Each row is a point. The points of each table are mixes of a few directions, plus a little noise. Count the directions of each table, and those that both share. Where both have some left over, give the other angles between the two spaces (their principal angles), to ten degrees, smallest first.
In the rows, zero is written as 128.

First (5 x 2):
[[124 159]
 [126 134]
 [120 183]
 [135  75]
 [134  88]]
Second (7 x 2):
[[130 117]
 [127 137]
 [129 124]
 [116 221]
 [134  84]
 [129 113]
 [132 100]]
Directions: first 1, second 1, shared 1

First (6 x 3):
[[190 126 117]
 [104 129 132]
 [163 127 122]
 [ 88 129 135]
 [ 52 130 141]
 [172 126 120]]
Second (7 x 3):
[[121 134 107]
 [183 126 119]
 [ 74 111 215]
 [138 129 122]
 [136 133 107]
 [ 96 129 135]
 [148 136  92]]
Directions: first 1, second 2, shared 1

First (8 x 4):
[[159 115 185 109]
 [172 195 156 136]
 [102 138  95 129]
 [114 134 141  97]
 [152 137 167 115]
 [107 104 113 124]
 [109  87  80 165]
 [107 114  88 148]]
Second (5 x 4):
[[128  85 128 138]
 [151 118 149 135]
 [110 219  92 125]
 [110 135 138  95]
 [141  84 134 147]]
Directions: first 3, second 3, shared 3

First (7 x 8):
[[152 171 119 151  97 132  99 124]
 [ 95  72 133  84 173 101 164 133]
 [102 100 134 108 131 144 143 122]
 [156 117 147 174 176 135 150 151]
 [123 172 118 131  48 174  89 101]
 [118 104 142 135 143 155 147 130]
 [151 159 103 113 129  54 105 135]]
Second (7 x 8):
[[106  76 149 124 168 153 168 134]
 [133 140 123 129 119 122 119 127]
 [109  84 146 125 162 149 162 133]
 [152 183 105 130  85 101  86 122]
 [104  73 152 124 170 155 171 134]
 [130 133 126 129 125 126 124 127]
 [163 206  94 133  68  89  67 119]]
Directions: first 3, second 1, shared 1

First (10 x 9):
[[138 153 112 167 165 120 166 171  76]
 [103 129 114 136 112 141  96 120 194]
 [161 119 108 132 107 114 108 115 112]
 [123 107 107 119 130 152  72 140 188]
 [117 105 139  98 133 150  98 130 165]
 [117 196 128 162 126  76 204 110  76]
 [118 130 123  92 148 129  98 132 163]
 [109 112 145  90 141 148 107 131 164]
 [127 111 163 156 129 149 180 140  75]
 [167 118 142 128  90 102 150  91  67]]
Second (9 x 9):
[[154 138 125 170 124 126  67 119 182]
 [154 122 145 147 129 133  92 121 148]
 [178  87 198 121 138 149 105 118 103]
 [108 159  81 152 119 114 114 130 169]
 [ 97 154  83 134 121 115 140 134 146]
 [127  93 172  75 139 142 185 133  51]
 [128  98 166  84 137 140 175 132  63]
 [ 92 148  89 118 123 117 160 136 125]
 [116 152  93 150 121 117 113 128 163]]
Directions: first 5, second 2, shared 1; angles 50

First (11 x 11):
[[127 130 123 114 122 131 147 131 117 134 150]
 [130 125 137 152 138 123  93 121 147 115  88]
 [128 127 128 128 128 128 127 128 129 127 127]
 [130 125 137 149 137 124  97 122 145 117  92]
 [122 138 100  56  99 143 234 147  71 166 249]
 [124 133 113  89 113 136 185 138  98 148 192]
 [132 122 145 172 146 119  63 116 163 105  54]
 [131 122 145 171 145 119  64 116 162 105  55]
 [128 128 128 127 128 128 129 128 128 128 129]
 [128 129 126 122 125 129 137 130 123 132 138]
 [128 128 127 126 128 129 131 129 126 129 131]]
Second (9 x 11):
[[142 144 118 104 118 153  66 113 169 104 143]
 [135 111 153 135 176 107 141 147 172 110 118]
 [110 129  99 125 153 123 125 154 172 142 121]
 [105 120 174 145 127 111 182 129  58 127 119]
 [159 123  88 131 103 135 115 114 129 152 132]
 [143 148 117 104 100 159  69 104 148 108 146]
 [ 92 138 114 116 162 129 115 157 180 124 125]
 [109 136 162 132  98 132 150 110  51 123 131]
 [156 100 127 159 114 104 187 121  73 163 114]]
Directions: first 1, second 4, shared 0; angles 60

First (10 x 12):
[[116  67 167 112  75 170 103 249 197 118 165 190]
 [107 111 114 118 157 144 131 130  93 154 147 120]
 [155 150 130 117 121 111 147 108 140 101 104 129]
 [129 146 132 149 116 116 117 107 140 127 115 124]
 [134 130 105  95 171 129 163 103  80 132 127 110]
 [141 148 135 147 109 110 119 112 149 114 112 124]
 [141 128 112 103 157 124 155 117  94 121 130 110]
 [113 145 136 144 109 134 115 100 155 142 105 156]
 [119 138 130 156 121 120 109 114 132 137 126 119]
 [125 118 120 139 142 122 120 140 103 133 149  98]]
Second (8 x 12):
[[153 137 133  70 135 149 163 109 121 133 108 166]
 [129 118 148 147 118 147  82 146 113 174 157 124]
 [113 120 110 125 140 114 152 139 133  96 125 117]
 [141 154 122 100 137 128 159  82 126 122  93 146]
 [151 122 159 130  99 144  96 156 140 147 144 144]
 [112 152 111 178 117  81 128 103 158  85 103  96]
 [143 134 153 139 107 139  95 129 131 157 136 137]
 [ 82  91  90 132 170 121 151 163 100 110 156  90]]
Directions: first 4, second 4, shared 3; angles 60

First (8 x 14):
[[120 105  60 116 144 104 130 155 143  80 140 147 123 149]
 [ 98 130 117 139 134  97 121 164 156 108 164 135 146 106]
 [116 126 179 156 115 174 138  84  92 155 132 102 127 117]
 [128 131  82 122 152  78 152 159 144 126 144 147  95 112]
 [117 125 145 158 119 117 158 104 109 136  94 130 126  94]
 [136 129  95  86 139 151 107 155 178 128 167 112 128 161]
 [153 132 148 124 107 132 131 103 123 136  57 131 143 126]
 [156 145 198 121 113 171  87 101  80 155 125 121 139 159]]
Second (11 x 14):
[[117 125 138 129 126 126 114 140 130  94 113 144 133 134]
 [128 176 115 227 114 113 171 185 137 135 125 117  79 143]
 [128 118 108 144 133 109 150 152 164 110 124 147 127 116]
 [107 123 146 115 127 126 125 131 109 113 101 147 142 116]
 [121 132 109 133 137 101 132 134 130 128 152 124 115 116]
 [131 140 135 124 125 139 131 109  99 166 135 107 123 128]
 [130 132 154 133 118 152 100 132 123  98 111 131 132 159]
 [101 117 154 102 129 127  98 128 108  86 102 153 148 126]
 [152 152 100 120 135 127 160  78  90 249 189  62 103 104]
 [182  75 116  81 126 174 142  95 197 143 116 137 171 131]
 [111 119 133 101 138 113  85 123 120  84 141 138 135 133]]
Directions: first 6, second 5, shared 1; angles 30, 40, 40, 90

First (11 x 18):
[[130 139 156 156 144 185 141  93 101 137 148 122 123 156 145 138 139 101]
 [140 133  97  68 171  76 150 208 157 116 149 136 141 107  88 123 138 125]
 [131 158 148 110 180 155 153 146  98 132 168 102 125 156 107 135 140  91]
 [125 139  95 162 138  78 122 104 120 138 140 137 145 120 123 162 145 134]
 [135 111 121 120 101 119 127 142 170 114  97 150 140 109 122 120 146 138]
 [119 134 128 135 121 116 113 116 105 133 127 105 119 136 125 132 117 133]
 [132 128 122 160 140 133 113  98  89 136 142 101 110 152 122 159 152 116]
 [150  73 110 121 115 148 119 141 147 116 114 147 100 120 147 118 129 147]
 [121 135 164 145 117 178 135  99 115 132 124 123 125 145 147 119 120 115]
 [127 111 141 133  59 128 111 118 176 112  63 143 139 109 127 112 144 144]
 [ 97 145 123 101 121  90 128 142 128 141 136 145 141  99 154  93  39 165]]
Second (11 x 18):
[[130 152 153 128 140 145 153 118 127 118 126 136 140 126 134 126 122 118]
 [103 139 143 128 113 119 132 143 119 126  99 131 129 139 127 111 106 128]
 [114 126 130 148 134 130 142 145 117 127 109 144 123 151 126 126 138 115]
 [141 109 111 131 144 153 115 118 139 151 178 124 127 132 131 143 154 117]
 [126 148 143 100  97  96 120 121 131 108  96 110 134  97 126 111  85 157]
 [111 118 126 120 127 166 102 123 142 179 194 115 136 138 135 116 130 112]
 [100 144 146 101  99 132 106 128 135 152 141 107 141 120 132  97  87 137]
 [147 140 132 111 116 104 127 115 131 102 108 118 131  99 126 131 111 152]
 [128 144 142 134 138 135 151 127 121 114 114 139 133 131 132 127 128 120]
 [133 122 117 109  96  77 104 131 130 109  89 110 119 101 118 123 101 166]
 [174  65  65 201 204 151 156 140 117 120 154 175  96 173 122 197 249  84]]
Directions: first 6, second 4, shared 2; angles 70, 80

First (9 x 20):
[[117 110 185 121 172  35  99  38 146  93 122 163 174  91 169 249  87  84
   25 172]
 [124 123 141 126 138 106 121 107 131 119 126 136 141 117 138 158 117 118
  102 139]
 [130 129 122 129 124 139 131 139 127 131 130 124 124 133 123 114 132 134
  140 123]
 [124 124 143 125 141 105 121 105 132 120 126 136 140 118 139 157 119 117
  102 139]
 [130 130 120 129 123 140 131 139 125 132 130 122 120 134 122 112 133 133
  143 122]
 [131 133 112 131 115 154 136 154 124 138 129 118 115 138 117  95 139 140
  158 116]
 [129 128 127 128 127 130 129 130 129 128 127 127 129 128 128 127 128 129
  129 127]
 [133 139  95 133 104 178 143 180 118 147 130 108 102 149 106  61 150 152
  186 104]
 [131 135 106 131 110 166 139 164 121 143 129 114 109 143 112  79 144 145
  170 110]]
Second (10 x 20):
[[124 116 143 131 132 132 130 135 135 140 118 133 127 130 100 154 121 122
  137 142]
 [125 119 136 131 127 140 132 143 133 141 120 129 123 133 100 139 127 127
  146 136]
 [130 132 118 129 121 139 132 139 125 131 131 123 122 133 127 107 135 136
  140 120]
 [131 132 106 134 106 179 144 179 123 153 125 112 103 149  91  79 146 147
  187 113]
 [132 138 117 124 128 116 123 113 122 112 138 126 133 122 162 112 131 131
  110 116]
 [114  99 188 126 161  75 113  81 149 122 111 157 156 107 114 242  94  91
   75 177]
 [135 144 102 126 116 141 130 138 118 122 140 117 121 132 151  80 141 143
  138 104]
 [133 140 107 127 119 139 131 137 119 123 137 119 122 132 145  89 140 140
  138 110]
 [139 157  84 124 110 144 130 138 109 113 149 111 120 132 174  47 149 151
  136  88]
 [116 102 182 127 159  77 113  81 148 121 112 155 153 109 117 234  96  94
   76 174]]
Directions: first 1, second 2, shared 1
